Each row is a point. The points of each table are mixes of a few directions, plus a little noise. Count the directions of each table, and those that both share. Where both have some left over, give the other angles between the two spaces (their principal angles), to ten degrees, smallest first.
In the rows, 128 means zero.

First, 4 rows:
[[162 152]
 [133 132]
 [152 144]
 [ 65  84]]
Second:
[[183 166]
 [143 139]
 [140 136]
 [ 71  89]
 [103 111]]
Directions: first 1, second 1, shared 1

First:
[[136 104 118]
 [132 162 158]
 [ 84 102  64]
 [192  96 169]
 [132 143 144]
 [ 92 160 116]]
Second (6 x 3):
[[126 125 132]
 [203 156 129]
 [ 57 103 126]
 [110 147  92]
 [176 140 136]
 [ 95  97 154]]
Directions: first 2, second 2, shared 1; angles 80

First:
[[145  94 147 125 145  82]
 [116 151 115 130 116 160]
 [135 114 136 127 135 108]
 [139 106 140 126 139  98]
 [128 129 128 128 128 129]
 [159  67 162 122 159  45]
 [114 155 113 131 114 165]
 [ 88 208  84 135  87 237]]
Second:
[[111 122 122 127 130 142]
 [ 92 115 115 127 133 156]
 [ 71 107 108 126 135 172]
 [249 172 170 133 112  34]
 [121 125 126 128 129 133]
 [125 127 127 128 128 131]]
Directions: first 1, second 1, shared 0; angles 60

First (10 x 9):
[[135  63 199 123 172 139 132 132  95]
 [137  85 149 129 173 142 155 139 149]
 [175 138 171 152  92 140 121  95 130]
 [117 159 132 167 148 137 161 119 186]
 [161  93 130 117 134 137 135 132 136]
 [ 32 234 115 155 100  97  97 114  94]
 [122 152 144 131  96 119 100 113  91]
 [181 130  52  85  58 119  99 132 120]
 [120 152  78 125 121 123 135 136 156]
 [100  74 110  97 187 127 143 166 123]]
Second, 7 rows:
[[123 149 163 145 120 141 123 159 104]
 [128 127 126 127 128 127 128 126 129]
 [140  80  48  89 146  99 141  56 184]
 [122 150 165 146 120 142 122 161 102]
 [140  80  47  89 146  99 141  55 184]
 [117 174 205 166 111 156 116 197  74]
 [126 137 143 135 125 133 126 141 118]]
Directions: first 4, second 1, shared 0; angles 50

First (10 x 11):
[[157 146 114 165 120 130 117 130 117 179 116]
 [160 140 112 158 109 112 155 139 107 143 128]
 [129 151 149 138  86 130 117 145 115 118 126]
 [109 136 132  92 115 132 131 111 139 142 154]
 [ 19  78  86   7 206 126 144  43 187 119 160]
 [187  92 160 158 183 148 116 159 137 107 117]
 [105 143 112 128  94 107 149 128 111 108 124]
 [153 131 162 130 116 140 120 148 128 119 140]
 [136 122 124 171 157 142  85 136 129 140  83]
 [125 141 130 132  94 114 147 140 111 105 130]]
Second, 9 rows:
[[ 79 192 114 113  48 117 142 125 114 142 138]
 [139 117 128 129 134 126 126 123 127 135 131]
 [162  81 139 140 189 137 118 132 139 115 120]
 [ 95 154 133 127 128 139 132 153 139  94 113]
 [ 91 178 118 116  67 119 138 127 118 137 135]
 [197  44 140 145 217 136 110 119 137 130 124]
 [ 88 187 112 112  43 112 141 117 110 153 143]
 [179  61 141 143 208 138 113 128 141 118 120]
 [120 137 127 126 119 127 130 129 127 128 129]]
Directions: first 5, second 2, shared 1; angles 40

First (10 x 14):
[[101 146 112 131 122  93 103 122 116 166 129 165  99  83]
 [101 139 112 118  98  92 123 112 155 140 190  76 103 130]
 [ 98 142 117 127 116 107 138 119 133 163 138 143 113 125]
 [166 140 158 114 150 146 129 131 142 108  88 166 215 169]
 [134 112 106 146  92 137 142 111 137 145 154  83  88 159]
 [153 178 183 152 249 121 161 103 103 148  76 132 112 104]
 [140  92 138 138 143 185 165 154 103  98  90 133 129 143]
 [134 107  85 129  53 108  67 121 142 124 181  93 100 116]
 [102  80 116  79  69 153 105 189 138  50 142 156 205 129]
 [149 145 154 146 188 138 149 117 110 137  91 133 118 122]]
Second:
[[ 85 193 160 130 211  78 170 101 124 181 124 136  99  94]
 [152  71  91 146  63 167 105 141 118 103 143  94  92 138]
 [ 97  83 123 116 115 160 158 164 119  72 158  77 104 118]
 [120  71 135 123 135 194 163 181  97  63 101 130 134 123]
 [147 114  93 153  77 126 108 103 134 158 153  95  78 144]
 [168 178 128 139 136  81  65  89 136 181 105 181 149 117]
 [106 155 139 119 152  97 131 119 135 138 146 118 122 109]
 [142 133 145 113 129 148 150 133 145 126  96 171 204 182]
 [107 107 133 124 137 153 163 149 117 103 129 111 116 126]
 [156 175 132 117 125  78  68  99 155 155 127 167 182 130]]
Directions: first 6, second 5, shared 5

First (8 x 18):
[[144 140 171 145 137 139 111 126 109 109 113 133 135 154 127 146 134 131]
 [145 152 173 138 141 144  99 134 106 101 108 119 140 143 113 141 124 127]
 [ 86  19  13 131  79  69 247  86 190 225 199 203  82 134 223 118 178 146]
 [143 167 169 127 145 149  86 143 106  94 103 102 144 126  95 132 111 122]
 [165 141 223 173 143 148 102 117  88  93 101 152 139 196 142 175 151 139]
 [119 131 104 113 126 125 129 134 137 133 132 115 127 106 118 113 118 123]
 [111 136  84  98 126 125 127 142 144 136 135 101 128  83 104  99 105 118]
 [112 138  86  98 127 126 124 143 143 134 133  99 129  83 103 100 104 117]]
Second:
[[165  95 154  92 118 123  88 159 128 120 127 129  95 158 114 166 127  66]
 [124 169 119 149 101 158 168 139 138 140  80 145 136 111 140 119 112 149]
 [ 90 188 128 179 119 149 147 143  86 137 103  85 145  99 123 130 166 173]
 [ 92 148 125 150 146 141 148 106  92 117 115  96 169 117 122  98 143 154]
 [182  70 127  76  96 110 116  86 157 152 165 128  99 158  95 125 128 108]
 [121 209 154 175 155 145 114 121 126 102 116 130 159  96 125 115 106 197]
 [ 94 197 122 170 123 173 181 140 113 121  54 135 171 100 148 101 109 163]
 [135  60 102 102 134  72 101 138 162 149 207 153  76 138 150 159 145  99]
 [149  18 121  58 160  80  88 121 148 113 185 152 103 175 135 138 117  42]]
Directions: first 2, second 6, shared 1; angles 80

First, 11 rows:
[[135 122 131 145 127 146 140 115 124 131 138 127 138 126 114 135 132 125
  111 134 132 125 114 137]
 [159 100 141 206 128 210 184  68 106 140 175 124 175 115  63 164 151 117
   49 153 148 114  66 169]
 [100 152 117  61 129  58  79 179 147 118  88 131  88 139 184  97 108 137
  196 107 111 140 181  93]
 [102 151 117  64 128  61  82 176 146 119  90 131  90 139 182  98 110 137
  192 109 112 140 178  95]
 [157 104 140 197 127 201 178  75 108 138 170 125 169 117  70 160 148 119
   58 150 145 115  73 164]
 [170  90 147 230 126 237 202  50 100 143 190 123 190 111  41 175 158 114
   24 160 154 109  47 182]
 [104 148 118  71 129  68  86 171 145 119  93 131  93 137 177 101 111 136
  186 110 113 139 173  98]
 [115 140 123  98 129  95 106 151 137 123 110 129 110 133 154 113 119 132
  159 118 120 133 152 112]
 [118 136 124 103 129 102 110 147 135 124 112 129 114 132 149 117 122 131
  153 119 122 133 147 115]
 [137 120 132 149 127 151 144 112 121 131 140 128 140 124 110 138 134 125
  106 134 133 124 111 139]
 [110 144 120  84 129  81  96 162 141 121 101 130 101 135 165 107 115 134
  173 114 117 136 163 105]]
Second, 8 rows:
[[117 120 150 112 119 117 103 170 143 117 123 115 117 152 129 114 132 118
  153 139 151 126 147  90]
 [103 112 132 139 109 122 127 161 122 117 127 136 118 133 120 109 121 128
  177 109 153 139 143 102]
 [103 162  50 109 136  73 148  95  99 137  94 182 104  69 182 114  85 170
  184  48  65 162 147 175]
 [107  90 153 169 100 155 139 164 119 114 148 128 133 143  87 116 134 116
  162 126 182 133 126  93]
 [159 164  75 129 158 129 164  38 108 154 123 152 142  77 151 158 116 153
   69 108  57 130  98 212]
 [170 185 103  59 174  92 103  76 151 151 102 116 124 118 186 153 128 138
   58 150  49 112 128 176]
 [125  83 170 185 103 183 146 149 122 117 163 114 150 150  66 130 148 107
  122 151 191 121 107 100]
 [143 107 192 121 123 153  94 172 161 118 144  82 136 183 101 131 160  94
   99 192 176 102 128  77]]
Directions: first 1, second 3, shared 1

First:
[[135 195  63 120 103 170 121 112  56 123  55 200 176 122  90  97 119 107
  120 123 179  61  74 112 134 113 175 195 124 100 107 119]
 [161  96 126 129 145  49 139 110 178 136 151  92 128 154 142 161 110 145
  135 161  98 148 142 127 159 129  96 108 104 134 131 135]
 [ 48  90 173 118 105 183 100 168 114 124 104 108  85 113 143 126 177 103
  152 103 178 153 145 115  88 197  69  35 134 148 118  88]
 [163 124 118 131 145  89 140 109 148 130 151 119 143 147 129 134 107 149
  124 142  97 135 131 132 143 108 138 155 120 125 137 147]
 [163  66 107 116 148  27 134  94 169 133 134  81 153 201 140 155 109 169
  155 170 110 164 135 104 155 159  69 108  79 129 132 133]
 [ 91  64 161 116 133 131 115 139 135 122 138  86 114 163 147 125 152 151
  154 119 134 179 152 113  97 182  74  75 118 142 138 120]
 [138 201 119 145 105 137 133 144 137 140 107 169 101  46 119 155 121  61
  101 138 142  63 112 152 167  83 159 120 147 126 100 109]
 [145 178 125 143 122 132 137 135 139 135 132 153 113  76 123 142 117  94
  104 133 119  91 122 150 152  83 164 142 146 126 118 128]
 [109 138 160 133 147 234 131 140  75 107 180 143 139 131 121  56 138 173
  109  64  94 158 141 146  54  98 207 215 179 123 170 172]]
Second (11 x 32):
[[128 148 133 129 149 119 110 131 129 129 119 142 140 152 148 138 132 121
  133 112 119 127 109 112 122  94 104 125 142 142 113 135]
 [114 126 126 117 175 103  92 123  84 150 120 128 131 147 165 146 116 104
  122 114 120 123 113 120 137  98 110 140 165 147  99 140]
 [149 128 138 132 126 117  88 102  63 117 124 117 115 122 128 171 114 139
   85 143 124 148 160 141 144 137 130 100 125 115 142 115]
 [169 220 156 134  72 173 141 125 208  68 105 140 136 170  97 157 168 190
  113 147 113 145 101 108 118  85  85 112  68 163 135 102]
 [189  79 100 112  50 208 244 144 246 140 222 139 131 145 156 142  60  18
  215 143 186  91  52 100  81 175 102 202 125  13 168 122]
 [108 149 129 110 115 139 139 125 136 118 105 100 110 119  96 112 159 180
  103 153 120 134 133 146 150 133 142 148  99 183 103 116]
 [ 72 101 116 153 184  47  97 157  92 140 105 153 140  90 139  46 171 143
  147  63 109 136 156 139 104 120 168  83 175 141  93 167]
 [ 87  93 116 142 117 105 151 145 128 126 118 119 116  63  79  47 165 174
  127 121 126 137 182 163 127 177 197 105 112 133 134 136]
 [117  74 109 117 153 128 142 131 115 172 159 125 130 125 160 127  83  58
  158 122 147 102 112 123 129 147 130 165 164  93 131 141]
 [109 120 138 144 176 138 113 139 142 169 123 157 167 152 129 132  96  90
  154 119 123  93 128 100 144 106 112 122 137 130 172 140]
 [166 167 146 118  89 131  91  87  65  81 109  90  91 123 108 188 145 191
   48 171 118 171 160 156 152 135 127 105  94 147 118  94]]
Directions: first 4, second 6, shared 0; angles 70, 80, 90, 90

First:
[[100 123 137 144 130 150 128 152 108 130 126 107 126 138 119 147 110 151
  124 111 126  93 147 133 122 107 141 126 122 134 141 101]
 [193 147  79  65  94  27 131  45 212 137 137 204 142  82 187  43 249  20
  145 189 123 248  84 100 138 209  79 101 153  89  80 211]
 [120 126 136 137 138 149 127 139 110 124 124 119 124 140 113 147 101 153
  122 120 132 110 130 134 127 111 134 137 116 139 138 115]
 [113 125 136 140 134 144 127 144 117 125 125 112 126 135 117 141 108 146
  127 117 128 107 137 134 127 115 138 131 126 135 134 114]
 [113 133 129 140 140 121 120 136 148 116 117 108 129 125 112 120 117 136
  144 124 123 126 132 139 136 137 139 130 138 134 115 135]
 [120 138 114 115 138 131 124 114 122 119 116 145 120 148 111 139 126 148
  114 145 137 141 113 126 130 117 114 131  93 145 132 131]
 [207 117 161 139 163 161 131 119 116 112 136 134 128 129 107 141  51 145
  134 123 147 144  86 138 145 130 133 183 143 138 132 157]
 [154 124 125 107 120 146 137 111  91 139 138 166 121 143 139 149 130 132
   98 141 143 136 111 113 120 106 106 134  95 130 153 120]
 [ 96 125 141 153 134 142 123 158 124 124 123  92 129 130 114 137 105 148
  138 106 120  93 151 140 127 119 151 127 139 133 129 108]
 [160 110 149 134 109 143 142 137 104 150 155 130 134 112 160 133 127 105
  123 111 127 111 137 119 118 125 133 130 154 105 143 115]
 [ 31 141 102 137 108  96 117 153 156 132 110  92 129 125 130 111 183 124
  141 120 103  99 179 132 118 133 141  78 128 125 113 101]]
Second:
[[106 140 153 159 113 126 123  97 151 152 119 132  88  64 144 176 156 141
  121  83  80  82  91 148  82 177  93 148  36 142 157 162]
 [141 107 125 138 104 108 133 124 127 148 112 133 118 118 114 111 128 112
  133 120 104 101 137 157 110 150 104 178  75 147 115 103]
 [149 113 107 106 132 123 133 151 111 116 131 125 156 175 112  84 106 114
  135 160 158 156 159 121 159  96 149 128 184 122 102  95]
 [ 89 178 150 124 167 167 115 120 142 102 154 121 123 112 164 192 143 168
  116 118 147 155  87  81 136 113 155  39 179  98 171 197]
 [145 112 115 118 123 119 133 140 117 126 125 128 144 154 113  96 115 115
  134 146 140 137 151 133 142 114 134 142 148 131 108  99]
 [120 135 135 133 129 132 126 122 134 129 129 128 120 115 135 143 135 134
  127 119 121 123 117 127 120 135 125 122 116 128 138 140]
 [135 118 124 129 120 121 130 129 125 133 122 129 128 130 120 115 125 119
  130 130 124 122 136 138 126 131 123 146 117 135 119 114]
 [120 147 127 112 154 148 124 138 123 104 146 122 144 150 138 137 122 142
  126 144 160 162 125  96 153  97 158  74 198 107 135 145]
 [150 107 107 112 124 117 134 146 111 122 125 128 151 168 108  82 108 110
  134 156 148 145 160 131 151 106 139 142 165 130  99  89]
 [153 105 106 111 124 116 135 147 110 124 125 128 152 170 107  79 107 108
  136 157 148 145 163 133 152 105 139 146 164 131  97  85]
 [ 98 148 160 164 115 130 121  92 157 152 121 132  81  52 151 192 163 147
  118  76  75  78  80 145  76 184  90 140  27 139 167 178]]
Directions: first 4, second 2, shared 0; angles 80, 90

First:
[[168 108 174  70  84 116  86  88 159 166 114 189 125  53 181 210 130 189
  171 212 142  48  21 180 150 107 159  84 115 129  96 110]
 [130 127 130 126 127 127 126 127 130 130 128 130 128 125 130 131 128 130
  130 131 129 125 124 130 129 126 129 127 128 127 127 127]
 [102 140  99 164 155 135 155 153 109 104 137  90 129 174  96  78 127  90
  102  76 120 177 194  95 114 141 109 156 136 127 148 139]
 [158 114 162  86  96 119  96  98 150 156 118 172 126  73 167 188 129 173
  159 189 138  70  51 167 145 113 150  95 119 129 105 115]
 [149 117 151  98 106 121 106 107 144 147 121 159 128  90 155 168 129 160
  149 171 136  87  73 155 140 118 144 106 122 129 112 118]
 [131 127 131 125 125 128 126 126 129 130 127 131 128 124 131 133 129 131
  131 132 129 123 122 131 129 127 130 126 127 128 127 126]
 [ 88 146  82 184 171 140 170 167  98  90 142  68 130 201  76  48 126  67
   87  46 114 207 233  77 106 148  98 171 140 127 159 146]
 [ 98 142  95 171 161 138 159 157 105 100 137  83 131 183  89  69 127  83
   97  66 118 188 206  90 111 143 105 160 138 128 152 142]]
Second (10 x 32):
[[114  44 144 122 124 139 134 145 144 150 106 134 161 152 128 181 142 112
  129 164 123 138 104  89 156 166 149 119 130 162  95 152]
 [124 128 110 137 117 151 123 114 147 116 140 109 135 142  77 109 137 112
  122  83 100 125 172 119 121 137 106 116 142 108  95 135]
 [136 103 153 117 140 108 134 149 106 148 112 151 124 120 193 167 128 147
  144 176 159 143  80 126 151 130 158 142 117 176 156 135]
 [122  18 122 123 163 157 114 150 108 124 125 130 126 149 214 221 155 171
  153 154 153 204  98  82 216 214 190 156 145 249 135 186]
 [149 223 123 125 154  94 123 124  84 109 144 138  74  83 197  91 104 174
  136 133 168 131 107 181 114  83 135 157 113 126 208  99]
 [ 85 158  58 138 177 167  98  98 127  54 164  88 107 118 119 104 103 163
   86 117 132 141 142 134 136 168 150 149 140  99 163 118]
 [113 177  78 143 138 160 109  96 140  79 163  92 114 128  75  78 121 132
  107  67 105 125 184 140 110 135 106 129 145  79 124 119]
 [125 132 185 113  87  80 163 145 150 184  83 162 171 123  87 123 108  71
  110 200 121  57  80 132  75  69 108  94  96  65 105  90]
 [163 146 163 126  94 103 145 136 124 165 119 146 128 127 123 115 142 110
  156 106 121 117 142 139 110  88  97 115 123 129 111 127]
 [149 154 145 134  86 120 141 121 148 151 127 129 140 136  65  91 140  89
  137  80  96 100 171 136  92  91  78 103 130  89  85 122]]
Directions: first 1, second 4, shared 0; angles 50

First:
[[117 129 164 127 121  64 116 178 104 173 121 146 117  84 187  83 135 151
  107 158 164 111 107 112 215 115 163 132 214  24 155 121]
 [145 140 146 110 134 139 134 109 134 143 120 165 118 148 123 150 168 137
  127 121 110 149 137  96 127 113 140 141 120 165 143 106]
 [120 122  93 143 124 148 132 127 130  93 135  91 138 128 104 121  95 112
  136 121 126 119 127 160  91 145 103 115 103 139 102 152]
 [111 116 104 134 121  97 143 165  98 121 131  85 139  84 155  55  94 136
  119 140 160 110  88 179 143 142 117 122 173  56 113 159]
 [157 131 110  86 143 159 181  84 118 124 121 140 133 151 114 111 176 147
  130 100 101 174 101 145  72 123 111 152 100 208 122 120]
 [127 127 127 127 128 125 130 130 126 128 128 126 129 125 131 123 127 129
  128 128 130 128 125 132 129 128 127 128 131 124 128 129]
 [113 105  84 151 128 159 129 107 138  79 147  63 154 137  96 139  69  98
  146 114 124 115 132 186  62 157  86 109  69 163  91 159]
 [157 116 208  86 155 125 127  57 151 195 127 199 128 174 160 209 203 146
  131 117 102 171 150  74 142  96 163 161  96 213 184  60]
 [132 138  63 134 124 182 153 115 130  66 129  91 134 144  69 114 109 112
  140 105 107 135 123 164  49 148  85 118  80 182  83 160]
 [121 154 146 149 113 109  93 175 133 138 117 158 102 114 129 133 131 127
  118 150 139 105 151  76 187 117 156 118 171  65 140 123]
 [108 131 165 163 117 100  71 161 147 146 131 143 116 119 141 170 104 113
  126 155 145  92 168  84 191 123 157 111 149  69 147 118]]
Second (11 x 32):
[[ 89 119 104 134 121  95 154 119  95 130 129 143 209 136  86 165 134 106
  108 177 154 133 131 128 133  99 165  90 101  68 105 125]
 [112 120 104 132 134 121 138 136 104 140 146 145 195 132 118 157 141 106
  123 128 127 124 121 132 147 103 121 109 114 135 107  93]
 [133 148 170 130 125 103 137 124 136 114  90 108  58 120 127 114 116 135
  156 178 157 156 134 121  86 159 160 126 133  84 146 192]
 [ 62 125  59 131  88 100 134  74 107 145 152 149 249 148  74 148 154  97
   63 149 132 112 140 135 144  84 165 110 101  90 115  92]
 [125 155 158 131 111 100 127 106 123 143 101 110  96 126 130 117 133 112
  134 149 132 140 119 144 105 146 148 119 131 130 145 135]
 [150 104 150 128 156 138 145 162 125  96 114 127 108 123 122 147  88 156
  137 154 151 134 125 111 134 126 140 109 125  72 118 167]
 [174 145 171 121 121 154  97 121 129 165 122 104  78 128 179 105 120 120
  114  46  63 100  80 173 155 142  87 133 155 237 149  50]
 [151 154 177 127 113 120 116 110 139 134  93 100  46 124 149  97 117 133
  135 127 119 133 114 144 104 163 137 135 147 145 159 142]
 [170  99 111 130 199 184 128 225 147 110 180 159 124 109 179 144 144 149
  215  69 125 137 143  90 152 133  31 166 135 202  98 125]
 [ 80 156  93 124  60 111 103  36 158 138 125 115 126 141 100  78 155 125
   72 136 122 117 155 134  96 134 169 163 135 117 163 141]
 [161  85 113 123 173 182 129 188 149  94 156 148 122 121 145 137 108 169
  154  94 131 121 143  95 154 120  82 150 133 128 108 145]]
Directions: first 4, second 5, shared 0; angles 60, 70, 80, 90

First (11 x 32):
[[101 114  88 146 140 189 127 157 124 154  82 111 145 110  65 150 147 180
  133 163 156  95 126 155  83 151 190 106  81 111 124 118]
 [142  88  59  98 144 115 178  90 122 110  82  98 119 153 141 166 166 105
  198 150 103 195 133 172 117  87 130 124 108 194 128 131]
 [144  89 168 148 109  99 125 130 140  96  81 174 106 168 146  82 153  98
  113 119 145 164 136 146 147 150 119 107 140 105 149 123]
 [142  96 188 157 104  99 114 139 143  97  89 183 106 166 145  69 144 100
   95 114 152 152 135 135 152 161 116 106 148  87 149 123]
 [140 125 160 131 117  99 122 123 133 111 134 150 117 145 154 104 126 102
  116 112 125 144 131 120 151 130 103 129 150 120 136 130]
 [152  99  94  97 133  87 168  85 126 100 108 117 112 160 167 146 153  86
  180 129  97 199 134 153 140  87 103 131 133 184 132 133]
 [111 172  95 114 145 162 126 133 117 164 175  87 151  84 104 172 103 165
  136 137 117  83 120 108 107 115 140 149 113 143 109 130]
 [135  78 142 150 116 121 132 134 138 103  60 161 111 165 125  95 164 114
  125 135 152 161 134 160 129 152 143  97 121 108 145 122]
 [118 190 156 124 128 135  98 138 124 154 214 118 144  87 133 132  76 143
   94 107 119  71 120  74 140 128 107 159 153 113 114 134]
 [115 185 154 130 128 143  97 145 124 156 201 120 144  89 123 129  83 152
   93 111 126  68 120  80 133 136 117 152 145 105 115 131]
 [109 175 103 115 143 161 120 135 115 164 184  89 152  82 107 166  96 164
  128 132 117  77 120 102 111 117 137 152 119 138 109 131]]
Second, 11 rows:
[[111 123 134 165  90  87 144 104  99 121 143  91 136  96 112 109  87 142
  147 150 128 130 104 134 131 157 130 140 159 113 149 144]
 [113 125 150 184  80  64 151 104  98 118 147 106 126 100 117  98  75 134
  146 139 125 126 101 131 151 168 109 140 176 100 147 147]
 [128 111 110 208 126 115 163 146 121 129 115 127 111 100 116 107 103 146
  160 133 117 131 131  90 107 160 109 139 154 165 130 155]
 [144 171 161   7 184 173  87 165 173 144 139 193 137 216 175 164 203  91
   52  81 152 103 154 160 182  53 105 110  68  87  95  70]
 [158 127 150  97 145 135 107 131 157 123 114 187 104 168 153 141 159  90
  104  87 117 124 147 132 156 117 116 105 120 109 107 122]
 [130 109 137 162  90  91 132  94 111 113 128 114 120 103 117 113  95 124
  146 135 114 137 112 130 131 164 136 125 161 114 142 150]
 [ 87 134  93  85 113 156 115 102  96 133 149  34 181  88  96 142 118 168
  140 191 150 140 105 156  80 107 192 150 103 140 157 115]
 [119 136 113 103 144 156 122 140 131 136 130 113 144 129 125 140 143 141
  124 140 139 128 132 130 110 107 144 134 105 143 127 117]
 [110 125 107 185 125 120 160 143 111 135 130 100 132  98 112 110 101 158
  154 148 132 127 122 104 104 146 117 148 143 159 136 143]
 [125 131 116 136 143 142 137 147 131 135 125 128 128 128 128 129 134 138
  131 130 132 125 136 116 116 122 121 133 120 147 123 126]
 [183 113 136  76 166 169  89 135 179 121  89 212  89 180 158 157 187  75
  102  73 102 133 166 123 136 107 134  87 102 130  95 125]]
Directions: first 3, second 4, shared 0; angles 30, 60, 90
